Each row of a before or after table is a point. One or more steps were done to the points. Then noise was added and the rows were shuffled. The steps act on columns, c1 being the first. Name the steps. A step turns or swaps two columns, mirrors them in a line or flattens them onto one, adds a multiple of one to another, or multiplies or shifts one. Angles are multiples of 10 degrees, from the lower column toward the higher: turns from -170 to 170, lines from 10 to 170 but not 90. Use the fewest steps. Two steps may share a column if one is a turn and the other turns, adds or multiplies; they go together, in the order done. Otherwise the lowest column goes first.

Before:
[[-0.23  0.20 -0.46]
 [-0.46  0.32  0.30]
 [-0.29  0.23  0.25]
 [ 0.10  0.06 -0.12]
 [ 0.25  0.28  0.20]
 [-0.60  0.35  0.10]
 [ 0.26 -0.34  0.12]
 [ 0.15 -0.24  0.27]
 [-0.45 -0.41 -0.10]
 [-0.45 -0.14 -0.47]
 [-0.33  0.18  0.08]
 [ 0.24 -0.36 -0.32]]
After:
[[-0.21 -0.32 -0.38]
 [ 0.66  0.11  0.38]
 [ 0.47  0.28  0.32]
 [ 0.29  0.06  0.20]
 [ 0.45 -0.08 -0.44]
 [-0.31  0.13 -0.33]
 [-0.11  0.27 -0.28]
 [-0.13 -0.09  0.05]
 [ 0.26 -0.47  0.18]
 [ 0.47 -0.48 -0.12]
 [ 0.29  0.21  0.21]
 [-0.27  0.19  0.28]]
Steps: multiply c1 by -1; swap c2 and c3

Before, 8 rows:
[[ 0.90 -0.22 -0.19 -0.59  0.05  0.24  0.44  0.23]
 [-0.05 -0.40 -0.16  0.12 -1.05  0.21  0.06 -0.19]
 [-0.20  0.18  0.12  0.26 -0.27  0.08  0.19 -0.16]
 [ 0.09 -0.16  0.11  0.16  0.21  0.34  0.18 -0.19]
 [-0.12 -0.33  0.12 -0.08 -0.03  0.03  0.44 -0.15]
 [-0.20 -0.19 -0.36 -0.19  0.07 -0.45 -0.23 -0.04]
 [ 0.00 -0.21 -0.10  0.10  0.19  0.43  0.47  0.24]
 [-0.03 -0.43  0.03  0.03  0.16 -0.54 -0.17  0.48]]
After (8 x 8):
[[-0.28 -0.36 -0.02  0.09  0.45  0.16 -0.23  0.29]
 [ 0.26 -0.34  0.17  0.03 -0.28 -0.47  0.13  0.45]
 [-0.14 -0.47  0.04 -0.09 -0.01  0.06 -0.25 -0.17]
 [-0.01  0.12  0.06  0.25 -0.10  0.26 -0.32 -0.19]
 [-0.84 -0.35 -0.08 -0.56  0.21  0.11  0.49  0.27]
 [-0.15 -0.22  0.03  0.14  0.39  0.04 -0.01 -0.20]
 [ 0.09 -0.40 -0.19  0.14 -0.52  0.94  0.02 -0.14]
 [ 0.36 -0.12 -0.37 -0.18 -0.31 -0.38  0.07  0.07]]
Steps: turn c2 and c7 by 20 degrees; turn c1 and c7 by 130 degrees; turn c3 and c8 by -20 degrees; turn c5 and c6 by -50 degrees

Before (9 x 11):
[[ 0.35 -0.18  0.27 -0.06 -0.32 -0.12  0.33 -0.11 -0.18  0.09  0.12]
 [ 0.32  0.36  0.44  0.45  0.27 -0.17  0.46 -0.34  0.08  0.46 -0.07]
 [-0.29 -0.10 -0.49  0.67 -0.31 -0.03 -0.22  0.39 -0.46  0.42  0.02]
 [-0.31 -0.22  0.13  0.27  0.08 -0.21  0.26  0.38  0.00 -0.28 -0.34]
 [ 0.28  0.48  0.30  0.27 -0.13 -0.07  0.30 -0.23  0.21 -0.33  0.29]
 [ 0.41  0.41  0.11  0.51 -0.28 -0.12 -0.02 -0.08 -0.10  0.28 -0.29]
 [ 0.06 -0.11  0.41  0.17 -0.32 -0.43 -0.16  0.39  0.25  0.08  0.46]
 [ 0.31  0.50 -0.17 -0.09  0.29 -0.53 -0.18 -0.30 -0.02 -0.38  0.39]
 [ 0.33 -0.15  0.31  0.18 -0.07 -0.08 -0.24  0.10  0.17 -0.40  0.27]]
After, 9 rows:
[[ 0.54  0.21  0.31  0.11 -0.08 -0.13 -0.21 -0.02 -0.12 -0.42  0.28]
 [ 0.46 -0.50  0.29  0.16 -0.14 -0.15 -0.32 -0.04 -0.04 -0.35 -0.27]
 [ 0.50 -0.37  0.12  0.37 -0.28 -0.38  0.24 -0.17  0.06  0.29 -0.04]
 [ 0.62 -0.45  0.38  0.34  0.23 -0.31  0.05  0.13  0.21  0.44 -0.50]
 [ 0.58  0.11  0.28  0.07 -0.28  0.09 -0.16  0.22 -0.04  0.11 -0.29]
 [-0.62  0.29 -0.45  0.33 -0.31 -0.54  0.02 -0.34  0.02  0.44  0.25]
 [-0.28  0.43  0.15  0.33  0.06 -0.11  0.29 -0.26 -0.05 -0.23 -0.37]
 [ 0.22 -0.61 -0.21  0.41  0.29  0.36 -0.34  0.02 -0.14 -0.33  0.20]
 [ 0.33  0.23  0.50  0.44 -0.31  0.03 -0.43 -0.26  0.09  0.09  0.21]]
Steps: add 0.7 times c3 to c1; turn c2 and c8 by -150 degrees; mirror c4 and c6 in the line at 150 degrees; mirror c7 and c11 in the line at 130 degrees; multiply c9 by 0.4; turn c9 and c10 by -20 degrees
